Each row is a point. Each copy is the shape, with its points in the same order, stretched, turned, moved and blurred by noise. Is it also mirrored, or only turned?
In the rows, zero is written as 128.

Shape (8 x 2):
[[ 74 136]
 [ 58 144]
 [129 165]
 [195 120]
 [101 146]
 [109 163]
 [172 108]
 [119 147]]
Copy 1:
[[129  56]
 [132  31]
 [ 80 142]
 [103 232]
 [109  88]
 [100 114]
 [111 182]
 [102 117]]
Copy 1 is: only turned
Copy 2, 8 rows:
[[ 70 149]
 [ 48 164]
 [137 176]
 [225  88]
 [103 155]
 [109 177]
 [197  76]
 [126 150]]
Copy 2 is: only turned
Copy 3, 8 rows:
[[124 167]
 [123 179]
 [159 140]
 [150  89]
 [137 152]
 [151 153]
 [136 101]
 [145 143]]
Copy 3 is: only turned
Copy 4 (8 x 2):
[[ 89 136]
 [ 66 130]
 [128  75]
 [210 106]
 [107 110]
 [112  87]
 [196 128]
 [126 104]]
Copy 4 is: mirrored

Shape:
[[113 206 140 171]
 [109  72  50  90]
 [172 109 118  30]
 [163 114 108 132]
 [ 58 180 145 133]
 [145 151 111 104]
 [138 106 142  97]]
Copy 1 (7 x 4):
[[130 153  54 173]
 [193  44 136  94]
 [197 121 208 144]
 [130  91 149 148]
 [156 166  54 132]
 [169 109 133 154]
 [137 124 149 126]]
Copy 1 is: only turned
Copy 2, 7 rows:
[[105 112  57 167]
 [192 134 105  28]
 [133  95 178  46]
 [174  73 142 107]
 [ 86 192  62 145]
 [133  96 107  91]
 [140 124 174 112]]
Copy 2 is: mirrored
Copy 3:
[[162  88 134  98]
 [ 28 123  75 116]
 [ 81 186 150 107]
 [115 118 126 146]
 [138 115  89  66]
 [107 127 137 113]
 [125 155 114 116]]
Copy 3 is: only turned

Shape (13 x 8):
[[ 79 159  72 191 146 163 156 190]
 [ 93 146 134  95 134 145  80  81]
 [138 110  68 220 175 112  99 155]
 [ 96 100  79 175 120 143 149 189]
 [161 184 144  85 134  65  93 100]
 [170 107 117 205 157 173 129 191]
 [129 151 149  58 168 111  86 123]
 [ 76 159 202  98 155 101 122  97]
 [130 110  89 154  72 121  91 171]
 [155 107  85 133 124 116 155 114]
 [132 183 165 130 159 144 107  75]
 [157 166  98 208 151 172 129 175]
 [ 86 168 196 108 120 105 110  89]]
Copy 1 (13 x 8):
[[ 90  82 105 228 158 143 170 107]
 [150 135 116 109  95 169 133 108]
 [159  63 178 213 166  99 166 151]
 [102  55 110 161 160 109 161 148]
 [161 219 120 148 146 118  98 107]
 [ 91 107 164 190 169  63 209 124]
 [145 210 105 124 117 115 166 136]
 [107 181 133 119 125 157 140 165]
 [150  90 112 118 171 112 148 107]
 [129 106 119 151 136  88  74 137]
 [126 182 146 166 108 156 129  83]
 [ 97 123 150 233 165 107 184  68]
 [125 180 128 108 128 171 122 121]]
Copy 1 is: mirrored
Copy 2, 13 rows:
[[248 119 156 163  92 186 116 217]
 [112 123 101 124 228  94 141 146]
 [184 140 137  63 122 144 109  98]
 [201 141 185 128  97 165 149 197]
 [ 66 128 118 127 155  72 124  39]
 [171  94 178  86 104 164  39 158]
 [ 72 151 116 109 175  75 107 132]
 [ 94  57  82  92 157  68 109 169]
 [145 145 187 130 127 183 193 140]
 [139 141 192 124 146  90 140  89]
 [114  63  96 117 199  83  55 127]
 [205  77 157 138 118 170  32 159]
 [ 99  58  86 112 170  82 119 150]]
Copy 2 is: only turned

Shape, 14 rows:
[[114 121  93 154 156  82  75 137 114]
 [103 111 118 134 104 122 102 117 134]
 [112 118 136  79 104  88 100 119 104]
 [118 106 111 109  98 150  91 135  56]
 [188 160 196 161 172 189 140 117 144]
 [176 122 135 127 151 160 183  95 137]
 [180 150 171 154 135 140 181 163  79]
 [180 128 126  77 113 157 126 115 164]
 [116 106  48 169  95  96  76 140 127]
 [ 96 101  71 135 149 130 105 181 181]
 [128  73 139 162 119 113 106 143  96]
 [139 167 126  97 102 156 134 113 155]
 [175 149 136 134 191 180 160 114 132]
 [146  84  92 147 114  87  53 165  86]]
Copy 1:
[[126 145 136 137 191 135 170 139 107]
 [140 112 117 119 145 137 164 144  99]
 [151 105 122 146 144 158 138 165 144]
 [185 121 109 100 164 174 114 161 106]
 [119  97 105 114  87  92 107  49 125]
 [110 112 156  77 100  99 118 103 140]
 [143 114 142 111  80 158  73  66 117]
 [139  93 138 137  97  83 116 149 120]
 [148 131 145 128 181 136 177 168  60]
 [102 182 126 140 122  98 163 163  68]
 [179 130 127 113 118 157 157 115  89]
 [109  84 115 132 113 109 112 145 122]
 [ 94 133 133  88 129  88 110  91 139]
 [198 138 145 152 166 156 156 149  78]]
Copy 1 is: only turned
Copy 2 (14 x 9):
[[102  69  87 171  87  61 164 146  92]
 [140  93 114 157  97 126 135 120 152]
 [ 89  95 108 184 132  96  90 127 156]
 [127  60  73 162 145 129  56 154 135]
 [131 197  92  85 152 131 142  75 110]
 [165 168 146  96 162 130 141 147 146]
 [ 66 169 101 103 174 145  98 152  37]
 [168 178 142 137 110 104  86 103 170]
 [156  63 126 186  55  82 154 144 103]
 [141 133 122 110  21  86 155 150 118]
 [110  54 127 120 116 111 107 131  77]
 [149 193 106 157 118 143 117 111 177]
 [151 183  97  87 151 110 150 147 128]
 [103  33 108 174  82  48  88 135  57]]
Copy 2 is: mirrored
Copy 3:
[[156 102  98 137 179 146 100 153  97]
 [106 139  93 133 122 148 137 148 110]
 [117 129 120 126 140 149 176 150 157]
 [ 70 123 107 123 129  98 161 130 116]
 [122 144 102 148  44  89  69 142 152]
 [106 164 123 161 102 134  89 107 160]
 [101 169 128  82 113  87  85 137 160]
 [137 166 140 190  75 135 156 116 136]
 [131 137 114 153 179 159 120 153  47]
 [181 119  82 150 148 154 117  74  74]
 [ 94 101 109  73 125 145 102 129 106]
 [124 193 110 188  91 115 164 149 143]
 [132 145 106 185 100 104  73 105 153]
 [132  91 135 102 164 142 127 146  75]]
Copy 3 is: only turned
Copy 4 (14 x 9):
[[141 116 125 123 113 234 153 152  69]
 [154  92  97 135 105 151 128 152  91]
 [121 102  61  89 122 161 120 104 120]
 [143 127  94 102 140 155  40 141 139]
 [207 176 128  61 176  47 176 139 128]
 [122 195 112 105 134  48 148 151 152]
 [124 138 183  86 176 102 118 117 197]
 [170 187  53 123 119  62 138  80 141]
 [157  93 127 195  79 240 138 164  95]
 [127 127 154 182  85 161 140 124   7]
 [147  94 152  80  71 172  97 158 107]
 [160 138  63 155 173  84 160 105 131]
 [141 216 143  96 171  58 154 148 107]
 [166 119 134 113  81 234  93 115 110]]
Copy 4 is: only turned

Shape (16 x 12):
[[124 148 127  98  92 163 108 135 158 168 106 103]
 [ 81 207 175  95 159 114 140 100 125 142 168  86]
 [165 101 174 198 101 107  90 115 117 110 160 116]
 [106 137  76 124 140 110  91 141  90 129  99 146]
 [140  74 105 112 134  68 143  85 149 134 155  91]
 [127 163 144  96 127  99 165 105 153  69 109 109]
 [124 159 165 105  72 142  79  85 131 106 148 128]
 [141 152  70 148 161 186 148 126 154 108 185 140]
 [202 136 101  99 164 180 136 172 131 146 154 145]
 [133 130 174 123 153 166 124  82 175 113 121 150]
 [129  86 135 105  92 133 143 133 165 131 139 136]
 [117 166 165  98 160  91 126 112 106 162 138 124]
 [138 126  88 155  95  72 139 139  95 127 126 120]
 [134  87 134 114 140 115 117 145 119 112  78 141]
 [ 72  99  88 100 126 112 112 118 133 126 136  81]
 [100 137 144 166 120 117  28 124 156 135 154 145]]
Copy 1 (16 x 12):
[[115 122 168 152 121  80 152 127 100 145 152 149]
 [149 109  96  69 158 128 143 162 121 134  56 212]
 [141 124 104 170  60 137 139 202 171 164 193 147]
 [116  98 126 128 148 143 126 130 162  95 157  91]
 [152 159  97 206 166 136 151 128 114 122 104  98]
 [118 184 124  87 171 121 132 152  96 155 122 100]
 [176 139 129  72  85  96 143 170 166 154 161 145]
 [148 147 212  98 146 197 109 145  83  89 115 126]
 [ 77 178 238 157 112 136 137 129 138  92 129 153]
 [124 168 113 103 105 156 174 135  88 125 142 170]
 [125 145 150 158  88 111 136 121  96 161 122 108]
 [115 116  92 119 145 134 158 140 167 128  89 187]
 [119 119 128 169 156 134 110 132 164 166 164  87]
 [ 73 140 105 172 104 114 140 124 132 112 159  98]
 [169  99 103 146 142 106 117 136  94  94 106 102]
 [180  56 146 113  66 141 185 191 150 116 150 129]]
Copy 1 is: only turned
Copy 2 (16 x 12):
[[164 124 152 113 101 125 141  97 151 182 116 119]
 [137 136 110 134 142  52 164  53  88 186 140 121]
 [114 145 110 147 122 114 186 147 137 109 118 207]
 [132 133 101 100 123 136 105 125 113 141  92 114]
 [ 84  75 119  84 127 122 114 157 120 157 147 184]
 [131  68 149 157 152  87 113  77 115 124 132 117]
 [150 120 134 134  94  87 188 119  93 133  99 145]
 [191 124 122 117 194 114 178 114 124 142 171 119]
 [184 134  89 128 160 116 170 115 182 131 173  85]
 [144 131 182 148 136  78 139 138 119 138 164 118]
 [126  89 153 116 110 159 115 123 129 135 168 149]
 [118 148  92 114 109  65 135  90 117 151 133 127]
 [112 105  96  95 129 146 121  91 136 122 102 171]
 [ 97 108 143 138 115 146  80 137 146 128 125 115]
 [ 99  96 129  99 124 159 107 133  98 193 118 140]
 [172 176  99 131 102 101 150 166  81 155 101 184]]
Copy 2 is: only turned
Copy 3:
[[123  86 171 113 177 115 123 136 177 106 146 139]
 [117 133  65 109 217 125 105 156 140   7 164  99]
 [115 206 121 145  81  95 137 169 153 169 159 100]
 [ 98 106 124  74  92 170 167 200 144 132  97 141]
 [159 182 122 121  85 172 119 153 117  44 172 118]
 [146 111  79  66 128 119 140 106 142  58 218 127]
 [ 82 146 121  79 157 112  96 140 168 117 178 105]
 [168 139  88 113 149 115 112  60  72 123  78 112]
 [ 91  64 101 188 126 124 122  91 134 158 104  99]
 [162 100 106  93 152 118 102 121 140 139 152  69]
 [139 123 160 127 120  86 117 126 120 102 175 119]
 [ 94 112  79 136 148 147 111 201 150  68 153 112]
 [119 168 122 107  63 120 153 172 135 109 149 185]
 [112  84 138 103  68 134 173 183 167 142 160  96]
 [137 153 147  74 131 155 158 163 139  33 134 114]
 [105 163 157 123 161 163 149 194 105 164 124 105]]
Copy 3 is: only turned
Copy 4 (16 x 12):
[[ 83 108 127  84 115 117  86 160  85 109 119  94]
 [127 128 122 144  84 142  82  92 186  95 143 119]
 [140  67 138 125 123  90 199 158 126 170 171 140]
 [113 133 111 135 185  97 100 158 143 135 170 169]
 [105 150 117 110 129 136 176  94  92 106 173 187]
 [112 196 122 146 121  90 163 125 142  63 136 139]
 [112  78 119  73  89  69 141 173 150 132 163 108]
 [205 124  79  99 137  98 118 140 132 164 121 205]
 [183 108  49 146 144 123  92 150  93 138 143 152]
 [115  85 105 112  96  90 146 165 114  94 106 158]
 [ 95 125  87  91 128 119 149 140  87 143 115 126]
 [108 114 100 146 126 142  89 105 161  88 146 127]
 [131 164 126 117 188 124 154 128 134 129 159 136]
 [ 81 132 106 161 154 109 142 167 102 114 142 151]
 [ 89 163 129 116 131 120 114 131 117 147 165 172]
 [112  36 154  97 127  46 121 152 136 189 158 143]]
Copy 4 is: only turned
